Every row gives one point. Each copy is the shape, with its points in the same order, stretched, turned, moved and blurred by noise. Say if it was mirrored as well.

Shape (8 x 3):
[[-5.5  1.4 -3.0]
 [ 1.0 -2.4  2.7]
 [-3.7  3.3 -0.3]
 [-6.2 -1.5  1.3]
 [-1.3 -3.4  3.0]
 [ 0.4 -1.8 -0.7]
 [ 0.5  1.6 -2.3]
 [ 9.2  4.4  1.9]]
Copy 1, 8 rows:
[[ 3.0  0.7 -4.9]
 [-1.8 -1.0  2.2]
 [ 0.0  3.1 -2.7]
 [-1.6 -0.4 -4.8]
 [-2.5 -1.3  0.4]
 [ 1.6 -1.1  0.3]
 [ 3.2  1.3  0.3]
 [-1.0  4.7  8.5]]
Copy 1 is: only turned
Copy 2, 8 rows:
[[-2.7 -4.6  1.9]
 [ 2.4  0.1 -0.6]
 [-2.7 -2.1  3.1]
 [ 2.0 -4.9  3.8]
 [ 3.8 -1.8  0.7]
 [ 0.0 -0.9 -1.9]
 [-3.1 -0.1 -1.9]
 [-4.2  8.1 -4.6]]
Copy 2 is: only turned

Shape, 9 rows:
[[-3.2 -0.9  0.0 -3.8  0.0 -1.3]
 [-0.9  5.3  7.3  2.0 -1.2 -1.8]
 [ 3.4 -2.1  2.7  0.7  1.5 -0.1]
 [-3.8 -3.5  1.4  3.3 -1.5  2.6]
 [ 4.3 -0.4  5.9  2.4 -0.2  4.3]
 [-4.2 -2.3  2.0 -2.6  2.5  3.8]
 [ 0.1  4.9  1.2 -1.5  1.3 -2.0]
 [ 2.7 -1.8  2.0  3.6  2.2 -2.4]
 [ 0.1 -0.6  3.7 -2.3 -0.6 -2.9]]
Copy 1 (9 x 6):
[[ 2.0 -2.2 -3.1 -1.9 -1.2 -0.6]
 [-1.4 -2.9  0.9 -1.8  7.1 -7.3]
 [-1.9  0.0 -2.2  3.2 -1.1 -1.2]
 [ 3.9 -1.2  2.3  1.4 -2.5 -1.2]
 [-1.0  3.4  1.1  0.4 -0.9 -6.2]
 [ 0.3 -0.3 -0.1 -4.5 -5.8 -3.0]
 [-2.1 -1.5 -1.7 -2.9  4.9 -2.2]
 [-2.9 -2.5 -2.1  6.1  0.8  0.6]
 [ 0.0 -2.4 -3.7  1.0  0.8 -2.7]]
Copy 1 is: mirrored
Copy 2 (9 x 6):
[[ 2.8 -0.1 -3.2 -0.7 -0.4 -1.3]
 [-4.1  0.4 -0.8  3.8  4.9  5.0]
 [-2.8  1.9  0.9  3.2  1.3 -2.5]
 [ 1.9 -3.6  4.2  3.8  0.2 -0.7]
 [-3.8  4.6  5.0  5.3  1.9 -0.1]
 [ 4.4  1.2  1.8 -0.3  1.7 -2.3]
 [-3.2  1.7 -2.4 -1.6  2.8  1.4]
 [-4.3 -1.6  1.2  3.9  3.0 -3.6]
 [-0.6  0.9 -3.7  2.8  0.9  0.1]]
Copy 2 is: mirrored
Copy 3, 9 rows:
[[-0.4 -2.5 -0.2 -1.1  4.3  0.5]
 [-2.3 -6.2  3.8  8.4 -2.8 -1.1]
 [ 0.1  0.7  3.1 -0.7 -4.6 -0.9]
 [ 0.3 -3.8 -6.5 -0.1 -4.2 -2.4]
 [-3.9 -0.6  1.3  1.6 -8.5  0.4]
 [-5.5 -0.8 -3.3 -1.6  1.1 -2.0]
 [-0.3  0.9  4.8  5.5  3.1  0.1]
 [ 3.1  1.8  3.6  0.1 -4.8 -4.3]
 [-0.1 -4.8  3.3 -0.1  0.8  0.5]]
Copy 3 is: mirrored
Copy 4 (9 x 6):
[[ 0.0 -0.9 -5.3 -4.4 -3.0  3.5]
 [ 6.8  0.4  2.7  2.5  8.2  4.3]
 [ 0.4  1.5  3.3 -4.5  0.4 -2.7]
 [-0.2  0.7  7.1 -4.5 -5.2  4.5]
 [ 6.1  3.2  8.4 -0.9  0.0 -4.4]
 [ 2.7  5.1 -1.4 -5.2 -7.0  4.4]
 [ 1.3 -1.0 -3.9  2.6  4.1  1.7]
 [-3.0  0.9  5.0 -4.0  3.9  0.1]
 [ 2.5 -1.0 -2.2 -4.7  2.1  0.7]]
Copy 4 is: mirrored

Shape (11 x 8):
[[-0.8  2.1  2.7  1.0  0.6  2.2  0.5 -1.3]
 [ 1.3 -3.5  2.0  2.2 -2.1  1.9  0.9  1.2]
 [ 4.4  8.0 -3.3 -2.4 -2.5 -1.1  2.2  2.3]
 [ 4.8  2.5 -3.2 -4.3  2.0 -4.0  0.8  2.7]
 [ 1.8  4.3 -7.2 -1.1  3.9 -1.6 -2.1  4.6]
 [-2.5 -4.7 -0.3  3.0 -1.8  3.1 -0.3  4.0]
 [-2.1 -3.1 -0.4  1.3  0.2  5.7  3.4 -0.8]
 [ 5.0  4.4 -5.2 -0.7 -0.8 -1.0 -1.1 -1.9]
 [-1.0 -1.3 -3.2  3.1 -1.7  0.1  6.0  1.2]
 [-1.3 -2.2  1.7  5.2  0.1  0.4  1.8  0.5]
 [-4.5 -2.1 -0.5  0.3 -1.9  0.3 -0.1 -0.5]]
Copy 1:
[[-2.9  2.4 -0.5 -0.6 -0.1  0.7  1.9 -0.7]
 [ 3.2 -3.6 -3.4  0.9  1.2  1.9  2.5 -2.2]
 [-1.7  5.0  0.6  1.6  6.7  2.3 -6.1  1.8]
 [ 2.1  2.3  0.5 -3.0  5.7 -4.5 -5.9  0.4]
 [-1.4  2.9 -1.3  0.6  7.1 -9.4 -8.2  1.8]
 [ 0.7 -5.6 -4.6  1.7  0.0  0.0  0.1 -1.3]
 [-1.1 -2.9 -5.6 -1.5 -2.6  2.2 -1.0  1.9]
 [ 2.5  6.2 -1.5  4.6  4.8 -2.8 -4.7  1.2]
 [ 1.8 -5.3 -2.3  3.0 -0.2  1.2 -3.9  6.7]
 [ 0.8 -4.0 -1.5  1.7  0.2 -1.5  2.6  2.0]
 [-0.8 -2.3 -0.6  3.5 -4.0 -0.9 -1.0 -0.4]]
Copy 1 is: only turned
Copy 2, 11 rows:
[[  0.5   2.2   0.7  -0.9  -1.9   0.8   0.9   0.1]
 [  1.3  -4.3  -2.3   1.0  -1.8   0.6   3.2  -2.2]
 [ -3.5  -1.4  -1.9   2.1  -0.4  -4.4 -10.2  -2.1]
 [ -0.8  -3.1   3.3   1.9   2.5  -5.1  -4.7  -4.6]
 [  1.8   2.5   1.4   1.1   1.6  -0.5  -9.5 -10.2]
 [  5.1  -2.5  -4.9  -0.7  -1.2   2.1   2.9  -5.5]
 [  8.0  -0.1  -1.4   0.1   0.9   3.5   0.3   0.0]
 [ -4.5  -2.3  -0.1   1.0   1.9   1.8  -8.3  -2.4]
 [  4.7   1.0  -3.7   5.6   1.6  -0.2  -0.9  -1.7]
 [  1.8   1.9  -2.6   2.9  -1.9   1.6   3.4  -3.0]
 [  1.5   1.4  -1.0  -2.3   2.5   0.6   3.9  -0.4]]
Copy 2 is: mirrored
